Each row of a before or after table is a point. The points were changed in one or more steps. Then noise was added and the rows were shuffled. The steps act on how far a point lies along the listed directions, d1 being the first. Name the steps. A step turns or swaps two directions, mirrors them in a line or flattens them onto one, adds a multiple of one to another, or multiplies one. Angles are multiples of 10 degrees, from the lower direction toward the higher: turns from -170 to 170, lines from 10 to 170 but not 90. Use the fewest steps. Two steps may share a direction if one is a turn and the other turns, adds or multiplies; they go together, in the order done. Otherwise the lowest direction goes first.

Directions:
(1): [-42  19]
(2): [19 42]
Before, 12 rows:
[[  4 -10]
 [-60   5]
 [  4 -23]
 [ -9 -16]
 [-13 -19]
 [  8 -15]
 [  2  -8]
 [ 17  15]
 [-12  -6]
 [-27   9]
 [ 30  29]
 [ -5 -17]]
After:
[[-23  17]
 [  8  -2]
 [  7  -4]
 [ 15 -11]
 [  8  -4]
 [-39  31]
 [ -5   5]
 [  5   0]
 [  0  -1]
 [  0  -1]
 [ 13  -8]
 [  6  -4]]
Steps: flatten d1 and d2 onto the line at 10 degrees

Directions:
(1): [ 14 -27  24 -22 -48 -36 -39 -37]
(2): [  3 -59  39  45  17   8 -14  29]
(3): [  2  60  32  51 -28  -6 -18   8]
Before:
[[  8  49 -33 -23  -7  -1  15 -21]
 [ -7   1  -5  -1   6  -5  -4   5]
 [ 17   2 -20 -31   1   5  16 -21]
 [  6   5 -22  13   7  11  17  12]
 [  4 -60  14  19  24  11   8  19]
 [  3 -18  31  27  -1   2 -26  25]
 [ -5  15 -42 -46  -2   6  21 -14]
 [ -2 -50 -24 -28  17   9  -1 -11]
 [-10  21 -14 -20  -3  -7  12 -20]]
After (9 x 8):
[[  4 -28  22  20   2   5 -24  28]
 [ -8  21 -13 -19  -1  -7  12 -22]
 [ -5  31 -38 -35  -8   5  15 -13]
 [ -1 -26  -9  -6   8   5 -11 -10]
 [  4 -49  19  31  14  11   4  23]
 [-10   4  -2  -2   2  -4  -3   8]
 [ 20  13 -15 -23  -5   4  12 -19]
 [  6  50 -33 -22  -6   2  16 -20]
 [  5   4 -19  12   6  13  16  14]]
Steps: multiply d3 by 0.4

Directions:
(1): [ -5  19  -1   3  23  39 -14 -32  13  -2 -20  35]
(2): [-16  14 -19   4 -18   4 -57  19   0   9  23   5]
(3): [ 46 -15  -7 -28 -10 -19 -29 -15   5 -21 -16   7]
(4): [ 13  21   4   0 -16  14   4 -41  12  -5  37 -34]
(5): [-10  23 -16  -2  -3 -47  14 -24  -7   9  15  35]
(6): [-20   9 -12 -60  19  11   6   6 -18 -14  10  -8]
Before, 13 rows:
[[ 10 -17  22  56  15  20  28  -7   5  11 -22   5]
 [-11  16 -13  16  -6   3   3 -24  11  17  30   4]
 [-25  -7   0  17   2   5 -21  23   6  17 -13  30]
 [  7  -1   2 -37  -1  15 -13   0  -1  -8  19 -28]
 [ -3  27  -9   9 -13   0 -19 -37  11   6  37   8]
 [  5 -17  19  27  11  34  -3  22   8   3 -33   8]
 [ 29   3  -2 -33 -25 -33 -22 -32  17 -16  18  -1]
 [ 29 -13 -14 -60  15   1 -24 -10 -11 -22 -19  15]
 [ -7   7   4 -19  18  16  19   8  -7  -5   1 -11]
 [ 21 -36  30  28  -9 -24  14  -2  23  14   0   8]
 [ 19 -40  17 -26  21 -14   7   2   1 -28 -38   5]
 [  9   1  28 -19  16  19  30 -57  16 -29  -6 -21]
 [ 27 -12   3  28 -23 -49 -21 -10  12   2   7  22]]
After:
[[-20  30   9  -2  10  19   4 -53  26   0   8  23]
 [ 40 -35  15  40 -11 -13   9   8  -3   0 -15  -9]
 [ 26 -22  12  14 -10   9 -36  40   3  -1 -19   1]
 [ 14   0 -10   1 -16 -23  13 -21   9   8  27 -10]
 [  0 -19   0   5 -12 -18 -29  32   1  11  -8  19]
 [-14  17  -1 -26   6  37 -19   2   2   0  20 -21]
 [ 14  16  -7  -1 -18 -17  -7 -41   9  -5  30  -2]
 [ 18  -5  28 -25   7   9  22 -54  13 -31  -3 -30]
 [  4   0   3 -27   8   5  10  15  -9  -9   6 -19]
 [-11 -16  15  -8  41  23   6  -5   4 -14 -34  23]
 [  1 -25  33  36   5   0  17  -6  31  21  -4  18]
 [ -4   6 -10 -40  30  37 -19 -22  -5 -12 -22  32]
 [ -6   7  14  50   6  -7   8 -26  15  12  -3  45]]
Steps: swap d1 and d3; add -0.7 times d5 to d2

Directions:
(1): [ 54 -47  -4   2  14 -59 -39 -20  24  -2  20 -15 -12   5 -22   4 -31   5
 -38 -20 -15 -44  54   6]
(2): [-25 -34  21  17   5  42  -9  19  49 -32  39 -29   9  -3 -34 -35 -46   8
  22 -23  53  -3 -16 -37]
(3): [ 14 -18 -37 -22  -3  49 -14  -3  24  55 -12  20  21 -40 -60 -12 -11  41
 -21  28 -33  39   6   3]
Before:
[[  6   3  -6  -5   6 -15  -2  -2  -3  -3  -8   4  -6   2   4  12  -2  -3
   -6   2 -13   2   4   1]
 [  8 -10  -3   1   2  -9 -19  -6  13   0  10  -6   2   7 -12  -7 -13   6
   -5  -3  -3  -5   7  -7]
 [  0   5  10   7   3 -35   0   2 -17 -24  -2  -2 -14  16  38  12   4 -16
    1 -10  13 -20   6  16]
 [  9   4  -3  -2   2 -20   1  -2  -8   3  -5   1   0   0   4  10   2  -3
  -13   1 -11  -1  11   4]
 [ 10   3  -2  -5  -4  -1  -5  -5  -9   4  -7   1  -3   4   8   3  10  -1
   -3   1  -8   0  11   1]
 [ 22 -28  -2   2   8 -12 -21  -7  21   1  15  -3  -8  -3 -13   0 -16   0
  -16 -14   1 -24  27  -1]
 [ -1   3  10   6  -3 -24  -8   0 -11 -26   3  -8  -7  15  18   5  11 -14
    0 -13  14 -12   0   4]
 [ 18 -27   8   6   5  -8 -12  -3  27  -4  21 -12   0  -3 -16  -8 -25   4
   -3  -9   7  -9  22  -7]]
After, 8 rows:
[[ -7  12  18  11  -3 -31  -4   0 -19 -38   2 -11 -11  24  34  11  18 -25
    6 -18  22 -19  -3   4]
 [  4  10  -8  -6   4 -15   1  -3  -9  -1 -13   7  -7   2   6  14   3  -6
   -6   5 -17   7   2   3]
 [ 12   7  -3  -7  -3  -4  -3  -5 -14   8 -11   3  -2   2  12   7  16  -2
   -3   4 -13   1  11   1]
 [ -5  -9   2   3   2  19  -3   5  16   0   9   2  -1  -5  -7  -4  -4  -1
    2  -7  11  -1   2  -8]
 [ -5 -15  12   6   1  21   1  10  27  -6  19 -11   7  -8 -15 -14 -22   6
   15  -3  21   8   0 -15]
 [ -4  -3  -2   2  -2   7 -11   0  11   2   8  -4   6   6 -11 -11 -11   7
    4  -1   3   5  -5 -12]
 [  5  15  -4  -4   0 -17   8  -1 -15   7 -10   6   0   0  12  13  10  -6
  -10   6 -16   5   5   8]
 [ -7  17  19  14   2 -46  10   4 -29 -35  -3  -3 -19  26  61  19  14 -28
    7 -13  18 -27   2  17]]
Steps: multiply d1 by 0; multiply d2 by 1.6; multiply d3 by 1.6

Directions:
(1): [ 16 -22  28   9   4 -26 -12  22  -4  -4  -2  -8  -6  -4 -22 -44  12 -23
   0  -5  -9   4   0 -10   5   7  12   8 -13 -12 -30  14  11   8  -1 -12
 -29   7 -12  23  25  -7  11 -33   4 -14  16 -21  10   7   6  12  14 -16
   0 -16  -9   1 -35 -16 -17 -17  -1 -13]
(2): [-22 -60   0   2  23   7  19  -1 -12  17 -25  -5   1  37  -5   8   1  -2
  12  15  10 -18 -24   4 -10  11   0   4 -30  39 -14   5  -7   6 -11  -8
 -10   9  23  15  -9  -1   1  -1 -32   8   0  18  -4   0 -10   6  -7  -2
   2  10 -30   2   1  -9  14  -3   0  11]
Before:
[[ 18  -7  18   6  -3 -24 -15  14   0   0   9  -6   3 -16 -12 -36  13 -19
   -3  -9  -4   6   5  -5   5   5  18  -1  -2 -11  -9   9   9   0   2  -8
  -14  -1 -11  12  19  -8   8 -29  15 -11   8 -17   7  -1   9  12  15  -7
   -8 -14  -9  10 -26 -13 -12 -14 -13 -11]
 [ 20 -14  18  11  -6 -10 -14  19   0  -4   4  -3  -7   2 -22 -32   6 -12
   -1  -7 -11   3   1  -6   2   7  11   4 -13  -7 -14   9   7 -13 -12  -8
  -25  -1  -5  14  21 -10   3 -21  -2 -15  14 -15   5   4  -1   9   5 -15
   -8 -12  -5  -1 -25  -7  -3 -14   4 -10]
 [  7   0  19   0   2  -7  -6   3   3   1  -4  -6  -2  -2  -4 -10   2   0
   -2  -5   1   4   4  -5   0   2   3   2   3 -16 -15  -1   2   6   3   1
   -6   0  -3   5  10   6  -2  -7   6   3   8 -14   7   6   5  10   2   4
    3  -5   1   0 -13   3  -9  -6  -1  -4]
 [  7 -39  31  13   0 -27   0  23  -8  -1  -8 -10  -3   6 -30 -53  13 -29
    2  -2  -5  -3   2  -8   6  21  18  12 -10 -10 -39  10  10  14  -2 -14
  -36  12 -12  31  29  -9  12 -40  -7 -17  19 -20  19   2  11  19  14 -13
    4 -15 -20   0 -43 -23 -14 -23  -6 -12]
 [-11   2  -8  -7   1  17  13 -11  -2   4 -12   6  12   7  17  16   4   9
    0   4   7  -1  -9   6  -2   1  -8   3   1  18  12  -3  -8   0  10  -4
    2   6  -5 -11 -13   2   1  12  -9  15  -8  13  -7  -4  -9  -5  -6  16
   -2  10   1   2  23   6   3   1  -2   5]
 [  3 -23  -6   2   9  -8   8   0  -1   4 -12  -6  -8   3  -4  -7   6   2
   10  -1  -3  -3 -11  -1  -3   9  -3   6 -10   8 -13   2   0  -1 -11  -6
  -13   8   4  12   1   0   2  -5  -7  -9  -1  -5  -1   1  -1   6  -5  -1
    4  -1  -7   4  -5  -4  -1  -7   1   2]
 [ -3  -9  -3   1  12   3   1   2  -5   0  -4  -2   1   3  10   2   4   1
   -1   0   7  -3 -15   9  -5   4  -3   1   0   5   2  -3  -4  -1   1   2
    3  -2   3  -2  -6  -6  -2  -2  -7   4   3   0   3  -1   5   0  -6   3
    1   1  -7   3  11  -3  -4   0   7   5]
 [-14  -1 -12 -12   6  13  12 -10   0   6   1   1   5   8  12  29  -2   9
    2  11   2 -11  -6   0   1   3  -5  -6   2  17   5   2  -1   3   6  -3
    4   0   4  -7 -12   4  -5  17   0  10  -8  13  -2  -7  -3 -10 -13   4
   -2  17 -11  -2  21  -3  10   3  -1   7]
 [ -9   0 -17   0   7  23  11 -15   0   7  -1   2   2  14  18  40  -7  15
    3  10   7  -2  -7   1  -3  -6  -4  -8  -3  21  16 -10  -7  -6   2   8
   15   4  13  -8 -22   4  -5  20  -5   7 -13  23  -7  -4  -9  -8 -11  16
   -1   9   8  -7  24  14  17   6  -1  14]
 [ 10  32   3   2  -8  -9  -8   5   1  -7  13   0  -1 -15   0  -3   7  -5
    8  -9  -6   6  12   1   5  -1  -3  -1  16 -21  -2  -4   4  -8   1   4
   -1   8 -19  -6   4  -5   3  -5  16 -10   6  -9  -3   6   3   1   3   2
    1 -14  12  -4   2   2  -3   2   5 -10]
 [-22  18 -30 -13  -1  31  14 -23   2   5   1   4   2   8  22  50 -14  30
   -2   5  10  -3   2  11  -7  -8 -18  -3  12  10  32 -21  -8  -8  -3  13
   37 -12  22 -24 -27  16 -16  39  -8  18 -23  28 -13  -2  -9  -3  -8  11
    0  11  11   6  39  13  16  14   9   8]
 [ -2  29 -12   0 -12   6  -8  -7   8  -6  -6   3   3 -13  15  17  -8  16
    0  -8   0   3   5   2   4  -7  -8  -2  20 -13  24  -6  -4  -8  -1   4
   18  -7  -8 -20  -6   2  -2  11   8  -1  -6   0  -4  -2   5  -8  -1   1
   -1   3  20   2  15   8   4   5   3   2]]
After, 12 rows:
[[ -9  13 -13   1  -6   8  -1  -4   5  -2 -14   1   3  -4  15  19  -7  17
    3  -2   2  -2  -3   3   1  -3  -8  -1  12  -1  19  -4  -5  -6  -3   1
   15  -4  -1 -17  -8   2  -3  11  -1   1  -5   5  -5  -4   1  -7  -2   1
   -1   5  10   2  15   6   9   3   4   5]
 [  5 -16  -6   2   6  -9   4   1   0   2  -8  -6  -8  -3  -5  -7   7   2
   10  -4  -4  -1  -7  -1  -2   8  -3   6  -6   2 -13   1   2  -2 -10  -3
  -13   6   1   9   1   0   3  -4  -2 -10  -2  -7   0   2  -1   5  -3  -1
    3  -2  -1   4  -6  -3  -3  -7   0   1]
 [ 26  10  31  10 -20 -32 -15  23   2 -14  12  -6  -3 -25 -27 -59  12 -27
   -8 -14 -13  12  21 -12  14  11  18   9  15 -41 -28   5  16   9   4  -7
  -29   5 -30  18  37  -8  11 -39  20 -24  18 -35  23   0  20  14  19 -11
    1 -23   5  -2 -45 -14 -25 -22  -4 -20]
 [ 29  22  18   4 -14 -28 -26  14   6  -8  23  -2   3 -34 -10 -41  12 -19
   -9 -16  -9  15  15  -8  10   0  18  -3  13 -30   0   7  12  -3   9  -3
  -10  -6 -23   4  24  -6   7 -29  31 -16   7 -26  10   0  15   9  20  -7
   -7 -19   4   8 -27 -11 -19 -14 -14 -17]
 [-21 -28 -18   3  18  27  20 -16  -5  15 -13  -1   3  33  16  44  -6  14
    8  19  11  -9 -17   4  -8  -2  -5  -5 -18  40  10  -7 -10  -3  -4   5
   10   7  24   0 -27   3  -4  21 -20  11 -12  33 -10  -4 -14  -6 -15  16
   -1  14  -6  -7  24   9  23   6  -2  18]
 [-40 -29 -29 -11  17  35  29 -25  -5  18 -19   0   1  37  18  55 -12  28
    6  17  16 -17 -17  14 -13   0 -18   0 -10  40  22 -19 -12  -4 -11   8
   29  -4  38 -12 -34  15 -14  38 -33  25 -21  41 -16  -2 -17   3 -13   8
    1  19 -11   7  40   6  26  11  11  19]
 [ -4 -11  -3   1  13   5   2   3  -5   1  -6  -3  -1   6  10   4   4   0
   -2   1   5  -5 -18  10  -6   4  -3   1  -3   6   1  -3  -4  -2   0   2
    3  -1   3  -2  -6  -6  -2  -2  -7   5   1   1   4  -1   3   1  -8   3
   -1   3  -9   2  11  -5  -2   1   7   6]
 [ 10  12  18  -1  -3  -8  -9   2   5  -2   1  -6  -2  -9  -2 -13   3  -1
   -5 -10  -1   6   9  -7   3   2   3   2  10 -22 -10  -2   3   3   5   3
   -4  -2  -8   1  12   6  -2  -6  12   2   8 -18   8   6   8   9   3   4
    4  -7   7   0 -15   5 -11  -6   1  -5]
 [ 31  14  18  11 -17 -13 -24  20   5 -11  16   0  -7 -15 -20 -37   5 -12
   -7 -13 -15  13  12  -7   6   2  12   2   2 -27  -8   7  10 -16  -8  -5
  -18  -6 -15   7  25  -9   4 -21  15 -17  13 -25   8   2   3   6  10 -14
   -8 -17   9  -1 -26  -4 -10 -13   4 -15]
 [-20 -19 -11 -13  12  14  18 -10  -4  12  -8  -1   4  19  10  32  -2   8
    6  13   4 -17 -15   1  -4   6  -5  -4  -6  31   2   4  -4   6   4  -6
    1   3  12  -3 -13   5  -5  16 -10  12  -8  18  -3  -8  -5  -7 -14   5
   -2  19 -21  -2  21  -5  14   2   0  10]
 [ 10  36   3   2 -10  -9  -9   5   2  -8  15   0   0 -17   1  -2   7  -5
    6 -11  -8   8  14   0   7  -2  -3  -1  18 -24  -1  -4   4  -8   1   5
    0   8 -21  -7   7  -5   3  -6  18 -11   6 -11  -3   5   4  -1   2   3
    1 -13  14  -3   2   2  -4   2   5 -11]
 [-17 -17  -7  -6   9  18  21 -11  -4   8 -21   4  11  19  17  19   3  10
    3   8  10  -7 -16   8  -5   4  -8   5  -7  31   9  -2 -12   2   6  -6
   -2   9   2  -6 -15   3   1  11 -19  18  -9  18  -9  -5 -11  -4  -9  15
   -2  13  -9   3  23   3   7  -1  -3   9]]
Steps: add -0.7 times d1 to d2

Directions:
(1): [-17 -16 -12  12 -22   3  29  35 -37 -28  18  29 -24 -25   0  33  -4   7
  34  38 -22 -17 -27  10 -52  33 -15  23  -1  -9  16  -1   7 -28   9  36
 -13  35   3 -13 -14 -14   6 -17   2  -7 -15  31 -19  -4  -1  13 -20 -11
 -14  33   0 -11  18 -15 -10  17 -55   6]
(2): [-20 -15 -13 -20  13   9  29 -14  -8  22 -32  15   3 -12  -2  28 -33  10
  32 -52 -19  -7 -10 -39 -10 -20  -6  12 -35 -54  -5 -20   3   0   0  -2
 -11 -19  -9  40   1  -7 -34 -23 -51 -20  27   8   3   6  10  10  13  -5
  20 -23   3 -12   6  28  -4  36   4  37]
(3): [ -1  17 -39   2 -23   4 -22  -4 -20 -30 -32   8 -16 -24   4  -5   3 -23
  -9  -3   0  28  33 -13  -4   0 -10  25 -13   8  52  14 -19   5  -1 -49
  -2  25 -41  36 -12   8  28 -16  15  -8  25  33  10  28 -29   7  60  10
  -4 -14 -37  -4   8 -23  -3 -15 -11  -7]
(4): [ 53   3 -37 -29 -24   0  -3   1  21 -31 -24 -14 -33  18  -9  16  24  13
 -25   9 -28   4 -35 -17  15  41  28 -25 -36   0 -24 -42 -25  10 -38   1
  -4  13 -40   7  13   6  11   5 -13 -15  -7  -9 -29 -14  -8 -27 -32  30
  -4   2 -18   8  -9  11 -17  27   0  -5]
Before:
[[-29 -11   4  16  -5   4   9  -1 -30   9  -1  32  -3  -9  -8   1 -22  -9
   27  -6   1   0  16  -4 -22 -16 -15  23   8  -7  20  11   8  -6  23   2
    5   3  14  19 -13  -4  -1 -21 -12  -8  11  18  16  12  -1  25  28 -17
    6   5   4 -14  23  -1   6   2  -9  11]
 [  5  -2  -9  -3 -20   3   4  19 -17 -25  14   9 -14 -11  -6  14   3 -12
   -2  32 -13  -6   1   3  -7  13  -6   9   2  12  13   8  -8 -15   1   7
    1  16   3 -10 -22  -7  27  -6  17  -5 -17  13  -1   2  -5   2   5   7
    0  16  -4  -2   9 -24   5  -9 -20 -10]
 [ 18  -2 -48 -28 -26   2  12   8  -3 -32 -38   4 -33 -20 -10  26  -7   5
    9  -8 -32   0 -34 -30 -24  25   5   6 -44 -19   5 -24 -27   0 -24 -14
   -7  23 -42  37   8  -2   9 -11 -15 -25   6   2 -25   9  -4 -13   1  14
    9   3 -18   0   1   8 -26  47 -19   9]
 [ -1   5  34  -2  30  -2  -6 -15  31  34   6 -19  30  17 -11 -10  -8   8
   -3 -22  14  -3  -6   2  21 -21  12 -15  16  -4 -38   4  12   5  -2   7
   -2 -33  30  -3   8  -1 -21   8  -4  15  -1 -31  -8  -9  15  -5 -18 -14
    8 -13  34   7 -11   7   9  -4  32   1]
 [ 14  -9 -12 -13 -10  -1  20   5   4   1 -15   9  -4 -10  -5  27 -15  13
   16 -14 -21  -6 -35 -20   1   6  -8  -8 -22 -16  -2 -22  -2  -1   5   9
    2   3 -18  15   2  -5 -11 -19 -21 -16   8   3 -14  -9  -7  -4 -13  -2
    7  -2  -2  -6  10  10  -1  28  -8  16]
 [-48  -6 -14  13   3  12  11   7 -43   1 -16  25  -4 -31   1  31 -29 -15
   46 -23 -10   0  17 -12 -44 -24 -26  38  -6 -34  40  14   4 -25  17 -19
  -11  14 -11  31 -23  -6 -18 -34 -25  -4  28  36   3  24  -7  32  44 -16
    5  -7 -22  -9  17 -17   8  13 -30  19]
 [-30 -11  -9   5 -17   3  22  15 -35 -14   8  14  -2 -32  -1  21  -5  -4
   17  14 -10  -6  -3   6 -28   7  -7  32   0   5  16   9   3 -14  18  13
   -9  24  -5   0 -16 -19   0  -9   2 -13   0  18   2   9   3  14   3  -5
  -17   7  -2  -9  20 -13   1   8 -29   8]
 [ -9   5   1   9   1  -6  -7   2 -12  -9   5  -4   8 -15  -2  -8  -2 -12
    3  -1  17  19  11   1   2 -15  -2  11   3  17  24   9  -6  -5   8 -19
    2  10  -3   7  -4   4   4  -3   8   3   5  20  13  11 -14  -3  13  -5
    0  -1   4   0   8  -8   0  -5  -6   1]
 [  6  11 -41 -30  -7   6   3 -30  12   1 -49 -15 -13 -10   9   1  -7  -5
   -8 -39 -18   9  13 -40   5  -6   5  12 -41 -26   4 -21 -19  20 -20 -43
   -8 -10 -45  42   6   7 -11 -11 -21 -12  33  14  -6  18 -11 -13  33  17
   10 -22 -20  -7  -3  21   1  11  10   7]
 [  7  -8 -16  -6 -10  -2   9 -12   3 -10 -23   2  -3   2   1   3 -14   3
   -3 -18  -6  16   4 -26  11  -8  -1  -8 -20 -17 -10 -21  -6  20   3  -8
   -4   6 -22  24   1  -3  -1   7 -15 -11  13  15   2   0  -2  11  12  12
    9 -22  -3  -5   8   9  -4  12  18   9]
 [-19  10  12  26 -10   3 -13   6 -18  -4  21   0   9 -18  -1  -4   3 -25
   -7  23   6   0  11  13  -6  -9 -12  18  23  17  29  16   8 -16  14   0
    2  12   9  -6 -12  -2  13   1  25   3 -12  15   5  16 -20  10  12 -12
    4  18  -1  -3   9 -20  -1 -21 -10 -15]
 [ 11   5  14  -6  20  -2  -4 -21  29  25   6 -18  15  28   4 -15   0  -2
  -22 -29  14  -2  -3 -12  30 -13  11 -23   7   4 -28   2  -8  18 -10   2
    8 -26  10  -4   5   8 -11  11  -7  22   6 -24   8  -2  14 -20  -5   4
   11 -19  15   8 -13   8  10  -4  33  10]]
After (12 x 64):
[[  5 -16   1  -4 -13  -5  28  30  -1 -16  24   4 -18  -7 -10  21  -1  18
   20  34 -19 -29 -55  13 -39  33   1  -5  -1   1 -24 -12   0 -18  -7  42
   -2  18  14 -24   9 -13   3   8   5  -4 -33 -18 -31 -15  17  -9 -55  -6
   -3  38  17   2  -2   4 -18  37 -30  -1]
 [-27   6  12  24   5   0  -5   1 -15   6  21   8  11  -7  14 -13  -8 -22
    1   1  22   2  21   7  -9 -12 -18  15  29  16  25  39   2  -3  17  -4
    5   6  16  -6 -18   1   9  -6  21  27   8  17  20  19  -1   5  31 -14
   -2  -4   3  -1   6 -25  13 -28  -6   5]
 [  4   7  -6 -11   3   8  -8 -22  11  16 -20 -13   8  -2  -8   6  -6 -10
  -16 -31 -11   1  -5 -28  24 -19   9  -2 -20 -18  -5 -24  -4   4 -12 -13
   -2 -18 -14  27   5   2 -12  -1 -22 -14   8  -7   1  10 -13  -5   4   6
   23 -12  -3  -2  -2  18  -8  15  25   8]
 [ 24  -2   9   5 -16  -9   4  18   8 -11  17   0  -3  -1  -3   8   7   9
    1  30  -6  -7 -32  16   3  21  -6 -16   9  22  -3  -4   2  -6  10  21
   11  16   0 -23   1  -3  10  -1  17   0 -17  -5 -17 -18 -11 -10 -31  -4
   -9  21   1   0   6 -10   3   3 -14 -10]
 [ 17  -8 -19 -27 -10   6  13   1   0  -8 -13   1 -13   0 -10  23  -6   0
   -2  -8 -26  -9 -13 -27  12   3   7  -4 -28 -18 -12 -20 -15  -3 -15   1
   -1  -7 -10  15 -10  -5   6 -10 -18 -18  -3  -1  -4  -1   3  -7  -2  17
   14  -5  -4  -1   1   4   0  15   4   6]
 [-14  21  13  21   5  -2 -29  -3  -2  -1   2  -5  16 -13  -4 -22   0 -20
   -7   6  23  19  31  15   0 -15  -7  17  29  23  25  38   3  -3  12 -27
   -3   4   9   6 -11   4  17  -2  35  18   8   7   2  17 -14   9  35 -14
   -7  -6   4   4   3 -34  10 -35   5 -18]
 [-26 -15  34   9  14  -5  32   9   3  25  41  -7  11   0  11   1  -7  13
   24  21  -2 -36 -16  21 -29   2  -7   5  24  -6 -29   3  25 -13  14  45
   -4 -12  44 -44   2 -12 -27  10   4  17 -23  -6 -13 -14  23  -1 -42 -21
   -5  33  36  -7   1  13  11  -1 -17  -2]
 [ -6 -17  18  17  -2  -6  18   9  -3  -4  23   6   8   6   2  -1 -10  10
    8  18   4  -2  -6   9  -5  -2  -8 -12  15   1 -20  -5  14   5  20  32
    0  10  20 -19  -3 -10   0  19   7   6 -16   8   0 -13  11  18 -21  -4
   -1   6  21  -5  10  -2   2   0   3  -2]
 [ -2  -4  10  -6  15  -5   6  -7   6  10   0 -11  14  -1  -5  -1  -8   3
    6 -21  10   8  -8 -12  14 -19   9  -4  -9  -3  -7 -12  -3  -1  -1  -5
    0 -11   4   9   7   3 -17   1 -17  -1   4  -1   8  -1  -1 -11 -10  -4
   11  -8  18   2   2  15  -2  16  10  14]
 [ 25  -1  12  -6   2  -2 -10 -18  23  15  -2  -7  -1  39 -16 -17   7   4
  -19  -5   4   2  -3  -2  30  -5  21 -26   4  13 -34 -19  -6  18  -8   4
   16 -20  10   0  12   8   0  11 -14  -3  -5 -28   4 -12   7  -9 -16   8
    7   0   9   5  -2  19   5   6  33  -4]
 [ 23  -3 -13 -26 -11  -2   5  -8  14  -6 -10 -21  -3   8  -9  11  15   9
  -25  -6 -13   0 -20  -8  25  13  28 -12 -20   9 -32 -26 -13  12 -16   4
   -1  -2 -23   0   8  -7  -5  13 -14 -15  -3 -22  -9  -8   8 -19 -27  22
  -10 -11  -2   7  -1  14  -4  20  14   1]
 [ 31  -2  23 -12  22  -3 -10  -8  41  20  11 -34   7  48 -11   2  16  12
  -18  -9  -3 -14 -26   8  29  -4  31 -46   4   0 -60 -28  -2   3 -24  15
    7 -24   9 -27  16   6 -25  24 -22  13 -15 -48 -22 -27  18 -22 -55  11
    5  -2   7  21 -22  16   9  18  32  -9]]
Steps: swap d1 and d4; turn d2 and d3 by -140 degrees
